Each point is reached from the start by the listed moves, each made 0, 1 or 2 times, or once backwards (-1), plus a little noise. Say if it took an odd or an even number of moves. Then give how often each move was made.
In the rows, 128 means zero.

Moves:
(1): [175 125 135 159 134]
(2): [131 165 139 120 164]
Start: [119 114 136 141 116]
Points:
[ 75 156 140 104 146] -> even (-1, 1)
[166 113 143 172 121] -> odd (1, 0)
[125 187 158 124 187] -> even (0, 2)
[219 184 170 186 200] -> even (2, 2)

Moves:
(1): [163 129 126 123 132 128 131 136 129 124 123 131]
(2): [125 164 126 123 136 131 125 140 140 116 125 140]
(3): [131 122 162 125 119 122 124 137 134 126 129 125]
(4): [127 133 127 157 135 128 125 131 131 138 119 137]
(5): [124 129 137 118 158 129 130 116 129 125 133 133]
(6): [136 120 126 140 123 167 138 129 131 119 124 124]
(7): [125 132 131 125 125 122 163 141 142 139 126 130]
(8): [126 121 126 126 136 130 126 166 130 130 139 113]
(9): [125 120 126 137 130 125 121 121 173 123 127 126]
(10): [125 139 129 120 129 134 117 125 133 161 131 119]
(11): [134 130 130 135 125 126 131 124 132 129 162 137]
Start: [118 138 133 142 113 135 121 131 129 111 124 128]
Points:
[100 182 192 200 101 161  84 109 196  37 132 175] -> even (-1, 2, 2, 1, 0, 1, -1, -1, 1, -1, 1)
[196 219  94  97 156 240 113 103  97  73 107 154] -> odd (2, 2, -1, -1, 1, 2, -1, -1, -1, 1, 0)
[162 100 190 146  58 167  96 109 180 167  73  92] -> odd (1, -1, 2, 0, -1, 1, 0, -1, 1, 2, -1)
[ 96 180 202 173  67 115 183 230 147 142 189 145] -> even (-1, 1, 2, 1, -1, 0, 2, 1, -1, 0, 2)
[120 107 187 170 154 121 119  58 174 119 151 156] -> even (0, -1, 1, 1, 2, 0, 0, -1, 1, 0, 1)
[ 62 144 223 116 151 125 112  74 249 169  97 116] -> even (-1, 0, 2, 0, 2, 0, 1, -1, 2, 2, -1)
[130 157 157 218  89 140  50 124 187 186 176 133] -> even (0, 0, 1, 2, -1, 0, -1, 0, 1, 2, 2)

Moves:
(1): [152 127 128 124 118 126 126 122 116 132 131 125 129 132 125 123 120 124
 129 123 134 132 125 131 126 127 129]
(2): [124 148 135 126 128 126 131 127 126 133 139 132 133 135 124 129 129 129
 124 128 128 123 126 127 125 132 119]
(3): [121 123 147 127 128 129 132 120 128 124 124 132 131 128 130 126 125 131
 120 124 125 133 127 125 126 132 128]
(4): [133 132 128 145 123 125 130 129 132 131 125 122 132 126 131 125 132 121
 130 128 128 130 127 126 128 131 125]
(5): [128 124 130 129 145 132 141 133 125 130 122 127 135 121 124 129 122 120
 127 125 127 127 127 132 123 128 124]
(6): [134 131 121 134 123 145 129 126 132 130 132 130 129 129 134 130 125 135
 124 127 122 122 133 124 129 130 122]
(7): [123 125 125 125 120 125 146 135 128 129 135 128 133 127 136 127 132 135
 125 131 127 125 125 127 126 129 132]
(8): [130 125 136 129 122 134 121 147 129 125 132 134 134 125 120 126 131 122
 120 133 129 122 129 133 127 121 125]
(9): [139 125 128 122 128 117 128 121 147 130 133 131 126 130 122 128 127 131
 137 135 131 126 119 122 132 130 129]
(10): [122 123 131 126 124 127 128 130 136 146 131 127 123 126 130 133 130 124
 131 117 125 131 124 133 120 124 131]
(11): [126 125 129 136 135 128 128 124 125 123 150 125 132 118 125 128 134 131
 132 125 124 125 132 131 119 133 132]
(12): [131 123 123 132 128 121 130 123 125 126 124 148 128 129 127 134 130 127
 131 124 130 132 126 131 126 125 127]
(13): [123 126 129 132 129 133 123 123 131 131 131 124 145 129 127 127 127 131
 133 131 131 128 130 133 137 122 124]
(14): [132 123 125 129 133 126 130 128 134 122 129 127 123 154 132 125 128 120
 125 128 124 119 127 132 128 126 133]
(15): [134 130 130 125 129 129 125 127 128 126 131 127 132 124 144 125 129 129
 123 131 128 130 127 129 123 124 125]
(16): [134 130 134 127 129 123 126 129 133 122 131 119 132 128 130 155 130 127
 122 130 130 129 132 120 125 129 131]
(17): [128 132 130 121 131 130 132 127 122 128 126 123 125 126 127 124 160 131
 126 123 131 121 124 121 130 131 125]
(18): [131 129 129 131 132 123 126 131 130 126 127 124 126 130 126 127 131 145
 127 127 128 132 130 132 126 127 128]
(19): [128 128 134 127 130 131 126 134 127 128 128 136 126 136 133 133 129 124
 142 132 128 127 132 131 127 134 128]
(20): [127 126 128 134 129 130 130 124 123 138 126 128 129 125 126 128 132 131
 118 144 129 132 128 133 125 129 129]
(21): [130 124 125 130 130 132 131 132 130 126 131 129 124 130 128 125 122 131
 123 131 148 131 129 125 128 129 128]
(22): [132 130 124 125 129 139 129 135 129 122 127 132 129 132 120 127 126 126
 126 126 130 156 124 133 127 126 137]
(23): [129 127 130 124 131 125 126 124 132 135 128 133 130 126 123 127 131 122
 123 130 126 132 151 120 130 124 132]
(24): [129 131 128 123 130 125 129 125 135 126 131 126 124 130 131 130 131 127
 123 125 129 120 135 142 129 138 130]
Start: [125 154 139 125 135 135 138 126 132 136 130 143 124 123 134 139 150 115
 136 138 121 144 115 130 134 107 110]
Points:
[184 161 198 139 106 115  77  93 129 140 147  97 190 129 138 118 164  60
  83 172 124 114 170 133 150  84 102] -> even (2, 0, 1, 2, -1, -1, -1, 2, 0, -1, 0, -1, 2, 1, 2, 1, 0, -1, -1, 1, -1, -1, 2, 1)
[ 95 176 145 165 147 116 173  91 178 172 202 188 175  95 138 211 144 110
 183 114  77 107 146 107 116 132  81] -> even (-1, 2, 0, 1, 1, 2, 1, -1, 1, 1, 2, 2, 1, -1, -1, 1, -1, -1, 1, -1, -1, -1, 1, 0)
[164 131 203 131 109  83 115 115 111 140 109 111 134  85 158 183 116 120
 121  97 100 181 140 104  91  91 123] -> even (2, -1, 2, 1, 0, -1, 0, 0, -1, 1, 0, 0, -1, -1, 1, 2, -1, 2, 0, -1, -1, -1, 1, -1)
[ 98 143 179 163 188 157 176 135 136 128 174  92 184 106 161 169 249 104
  81 152 140 192 121 157  94 120 133] -> even (-1, 0, 1, 2, 1, -1, 1, 0, -1, 1, 2, 0, 2, 1, 2, 2, 2, 0, 0, 2, 1, 2, 0, 1)
[143 160 111 177 116  97 153  86 157 116 137 143 129  74 169 205 194 161
 113 136  83 123 166  92 127 133 109] -> odd (-1, -1, 0, 2, -1, 2, 1, -1, 0, -1, 1, 2, -1, -1, 0, 2, 0, 1, -1, 0, -1, -1, 1, 1)
[139 187 180 148 109 190 181 128 107 127 179  87 192  95 162 165 182 179
  61 134 116 200  99 126 101 128 102] -> even (1, 1, 2, 1, 0, 2, 2, 0, -1, 0, 1, -1, 1, -1, 1, 2, 1, 1, -1, 1, 0, 2, -1, 0)
[153 170 210 131  98  90 132 121 155 187 221 156 140 139 113 168 177 115
 156 128 117 121 160 120  96 128 116] -> even (2, 2, 1, 1, -1, 0, 1, 1, 1, 2, 2, 0, 0, 0, -1, 1, 0, 1, 2, 0, 0, -1, 2, 0)

Moves:
(1): [123 126 121 136 123 134 136 119 117 133 127 124 125 134 124 126 135 134
 125 132 129 127 131 130]
(2): [115 139 139 135 121 128 134 122 138 137 129 128 118 121 117 130 133 134
 122 120 121 131 133 127]
(3): [124 129 132 128 134 125 126 128 132 127 110 132 116 135 125 119 126 138
 138 120 120 134 119 125]
(4): [122 126 132 140 121 122 133 135 127 126 130 135 138 132 124 123 134 139
 129 119 131 126 129 132]
(5): [127 122 119 134 138 131 123 127 125 131 121 130 114 133 116 136 114 129
 140 123 136 126 125 127]
(6): [141 128 120 147 123 133 136 126 125 140 129 138 124 135 126 127 137 120
 127 123 122 126 127 132]
(7): [115 132 121 130 134 107 130 120 124 122 122 136 124 125 137 128 131 125
 131 117 126 143 121 124]
(8): [128 132 133 126 133 121 131 118 121 136 126 133 137 138 131 131 134 120
 120 133 136 135 120 136]
(9): [135 137 126 124 140 136 127 137 133 138 144 127 123 123 125 117 138 127
 129 151 129 135 132 125]
(10): [130 123 137 113 128 123 115 123 124 137 124 132 125 132 124 136 146 130
 138 129 126 120 109 141]
(11): [126 124 129 115 130 136 126 126 127 128 139 151 110 133 123 123 129 133
 140 140 143 117 113 114]
(12): [128 130 117 127 124 124 127 125 122 117 120 137 137 126 129 130 127 129
 129 119 137 125 143 127]
(13): [122 118 119 136 128 109 135 112 142 134 122 123 131 134 121 123 139 140
 119 143 127 124 141 112]
(14): [123 112 137 129 131 120 123 130 137 127 126 135 122 138 130 131 142 127
 131 138 129 134 134 119]
(15): [127 128 128 126 121 123 139 132 127 135 136 128 125 135 143 124 130 123
 127 122 135 128 125 135]
(16): [134 132 125 136 138 138 128 135 123 126 130 118 120 133 132 141 114 132
 126 128 113 124 125 134]
(17): [133 129 132 122 140 126 131 136 125 124 123 134 116 115 126 137 125 130
 131 127 140 123 126 120]
(18): [115 133 111 130 146 138 125 116 140 122 127 121 133 123 125 132 142 133
 126 137 136 140 124 126]
(19): [137 127 128 122 129 135 114 133 127 133 130 129 143 121 132 130 124 136
 127 125 121 137 139 122]
(20): [109 127 114 115 140 143 119 118 118 140 123 132 135 137 123 122 133 128
 135 125 128 119 119 122]
(21): [126 142 114 143 118 135 120 131 128 128 121 132 124 123 121 129 117 125
 128 123 148 119 130 116]
(22): [127 141 131 145 132 136 125 115 122 136 127 127 127 122 134 122 125 127
 122 120 128 129 126 138]
(23): [116 135 133 132 121 133 133 131 140 133 125 134 128 117 130 124 121 135
 135 132 130 125 126 126]
(24): [131 131 128 124 121 127 134 129 122 122 134 126 141 141 139 120 128 127
 152 120 118 130 130 119]
Start: [129 130 136 134 134 131 134 129 117 132 120 121 124 134 137 133 124 127
 127 121 133 112 128 133]
Points:
[177  92 154 130 201  60 130 131  88 125 103 142 130 169 155 174 114 166
 161 151 145 112 164 126] -> even (0, -1, 0, 1, 2, -1, 0, 2, 1, 1, 0, 2, 2, 1, 0, 2, 2, -1, 1, -1, -1, 1, 0, 1)
[124 174 119  82 215 206  85 124  89 131 182 141 154 155 232 115  97 112
 152 148 123 162  97 111] -> even (-1, -1, 0, -1, -1, -1, 1, 1, 1, -1, 2, 0, -1, 1, 1, 2, -1, 1, 2, 1, 0, 2, 0, 1)
[ 74 111  91 237 153  49 230  97 147 147  70 128  50 186 130 153 138 156
 152  84  71 145 170  94] -> odd (1, 2, 1, 0, 2, 2, 2, 0, 0, -1, -1, 1, 2, 1, 1, 2, 1, 0, -1, 0, -1, -1, 1, 1)
[ 88 165 107 215  25  73 194 107 138 166 105 232 122 118  98  84 142 202
  83  96 212 106 200  46] -> even (2, 2, 1, 2, -1, 1, 1, 1, 0, -1, 2, 2, 2, -1, 1, -1, 0, -1, 2, -1, 2, -1, 1, -1)
[131 161 229  87  86 113 182 165 137 162 156 108 142 132 160 122 111 108
 169 124 111 152 146 159] -> odd (0, 2, 0, -1, 1, -1, -1, 2, 1, 0, -1, 0, -1, 0, 1, -1, 0, -1, 0, -1, -1, -1, 2, 2)
[149 153  83 157 129 132 144 170  81 113 137 101 141 190 190 139  96  79
 139 156 193 163 194 126] -> even (2, -1, 0, -1, 1, -1, 0, 2, 2, -1, -1, 2, -1, 2, 2, 1, -1, 0, 0, -1, 2, -1, 0, 1)
[ 80 133  62 143 176 123 140 103 126 123 109 144 117 137 143 175 161  94
 178  55 116 171 148 127] -> even (-1, 2, -1, -1, 2, 2, 2, -1, 0, 0, -1, 2, -1, 1, 1, 0, 0, 2, 0, 1, -1, -1, 0, 1)
[ 46 165 158 194 106 106 170   7 144 167  93  76 187 172 125 104 221 169
 105 158 107 124 169 139] -> even (2, 2, 0, 0, -1, -1, -1, 2, 0, 1, -1, 1, 2, 1, -1, 0, -1, 1, -1, 0, 0, 2, 1, 2)
[ 64 177 139 151 162 105 104 149  92 202  81 195  89 184 108 133 162 104
 190  84 145 114  46 154] -> odd (-1, 1, 1, 2, 1, 1, 2, 2, 2, 2, -1, 0, -1, 1, 0, 1, 0, -1, -1, 2, 2, -1, 1, 0)
[ 64 211 132 186 138 114 160 153 118 113  91 132  75 116 133  92 128 146
 199  10 186 143 114 109] -> even (0, 2, 2, 2, 1, -1, 1, -1, 1, 0, -1, 0, -1, 0, 2, -1, 2, 1, -1, 0, 2, 1, -1, 2)

Moves:
(1): [119 142 121 125 122 127 127 133 120 127 137 135 123 125 129 127 121 128
 127 138 127 126 131 124 108]
(2): [130 135 126 133 133 117 125 129 123 121 132 130 127 126 125 126 127 130
 126 132 134 133 134 134 124]
(3): [127 126 128 131 115 124 126 142 139 129 131 125 116 120 136 131 129 137
 129 133 126 125 139 128 133]
(4): [117 121 125 131 128 125 128 133 127 127 132 126 129 117 128 131 135 127
 119 124 125 132 126 124 130]
(5): [134 134 127 132 123 122 119 136 132 122 118 115 109 122 143 126 117 125
 134 149 121 119 143 130 117]
(6): [122 124 133 133 139 115 114 141 138 127 126 126 111 126 131 120 130 128
 116 125 136 130 126 123 124]
(7): [124 130 130 134 139 117 130 124 128 128 126 123 126 130 136 125 122 128
 129 130 136 139 139 124 136]
(8): [121 133 131 130 144 111 135 130 121 116 130 137 142 142 139 131 131 132
 112 132 137 130 132 119 122]
(9): [116 121 123 114 132 121 123 134 122 130 150 124 124 121 134 140 131 130
 114 131 133 122 120 125 120]
(10): [126 132 123 122 142 131 140 127 116 130 117 133 122 120 127 138 113 134
 131 131 115 123 123 140 111]
(11): [137 125 133 127 136 135 138 131 127 136 123 131 142 132 124 124 121 124
 127 125 117 129 128 128 128]
(12): [127 138 139 126 129 137 120 128 131 134 125 136 121 120 107 131 127 118
 128 121 119 132 126 126 148]
(13): [119 137 121 113 130 118 121 138 105 129 126 128 127 126 129 132 128 128
 127 132 131 129 126 134 127]
(14): [128 132 130 128 127 126 128 125 125 120 131 114 127 125 132 120 131 135
 118 122 144 129 128 125 122]
(15): [130 126 107 123 124 119 122 137 134 132 118 142 114 121 121 129 125 137
 118 140 119 114 135 123 119]
(16): [128 126 131 124 134 134 127 133 133 129 125 135 134 127 123 135 124 128
 124 136 132 139 123 126 128]
(17): [129 140 121 134 145 130 139 145 130 128 120 132 108 118 130 120 122 131
 128 134 109 130 129 136 148]
(18): [119 144 138 143 128 117 108 115 137 130 121 118 125 135 114 130 112 126
 138 134 120 128 117 119 134]
(19): [116 127 125 138 126 129 124 126 122 133 126 123 132 130 125 125 128 126
 118 132 134 118 123 132 123]
(20): [136 122 135 128 121 124 121 127 132 129 135 140 123 125 125 131 134 129
 121 127 121 138 123 124 138]
(21): [122 128 129 129 133 128 130 132 124 121 126 127 120 131 120 128 125 132
 127 126 122 136 127 130 139]
(22): [123 137 130 132 131 119 110 126 126 138 131 123 121 137 118 139 142 124
 121 128 129 138 131 130 128]
(23): [128 125 129 137 131 136 121 132 119 135 129 132 127 121 116 141 130 128
 130 125 131 135 130 116 126]
(24): [122 130 119 138 129 129 119 117 124 129 135 133 148 140 125 134 129 130
 110 111 130 138 129 132 141]
Start: [150 129 114 139 123 122 123 127 119 121 134 115 131 117 148 133 119 145
 135 112 145 124 116 112 127]
Points:
[ 84 206  63 110 170  78 100 145  22  85 126 156 158 148 135 193  23 178
 103 200 126 121  88  93  41] -> even (2, 0, -1, -1, 1, -1, -1, 2, 1, 1, 0, -1, 2, 0, 1, 2, 0, 2, 0, 0, 2, -1, 1, 1)
[156 156 178 220 211 153  76  76 109 134  68  63 169 146  87 167  54 123
 113  77 160 202 123  97 128] -> odd (-1, 0, -1, 0, 2, 1, 1, 0, -1, 2, 2, 1, -1, 2, -1, 2, -1, 1, 0, -1, 1, 1, 2, 2)
[108 180  89 186  96  57  53 121  85 103 156  55 134 171 166 156 160 170
  84 106 198 134 179 139 168] -> even (-1, 1, 2, -1, 1, -1, 0, 1, 0, -1, -1, 0, 1, 1, 0, -1, 0, 0, 1, -1, 1, 2, 0, 2)
[123 177 107 107 222  25 117 159 112  98 117 133  48 102 136 160  81 191
  56 177 132 120 107 109 112] -> odd (-1, 1, 0, -1, 0, 0, 1, 2, 2, 2, 0, 1, 0, 2, 2, 1, 1, 1, 0, 1, 1, 1, -1, -1)
[104 110 140 233 103  70  53 150 161  85 169  81 145 144 217 148 111 161
  80 114 199 144 159  29  95] -> even (1, -1, 2, 1, 2, 2, 0, 2, 0, -1, 0, -1, -1, 0, -1, 0, -1, 1, 0, 0, 0, -1, 2, 2)
[156 123 100 180  86 104  38 217 194 143 154 155   7  30 110 111 108 165
  50 131 108 110 148  71 171] -> even (1, 1, 2, 0, 1, 2, 0, -1, 1, -1, 1, 2, -1, 1, 2, 0, 1, 0, 1, 2, 0, -1, 1, 1)
[ 92 176  30 104 153  66  89 212  57 121 125 141  26  66 150 175  99 169
  29 175  81  49 149 175  92] -> even (0, 1, 1, 0, 2, 0, -1, 1, 2, 2, 0, 2, 1, 0, 2, -1, 1, -1, 2, 0, 1, 1, -1, 1)
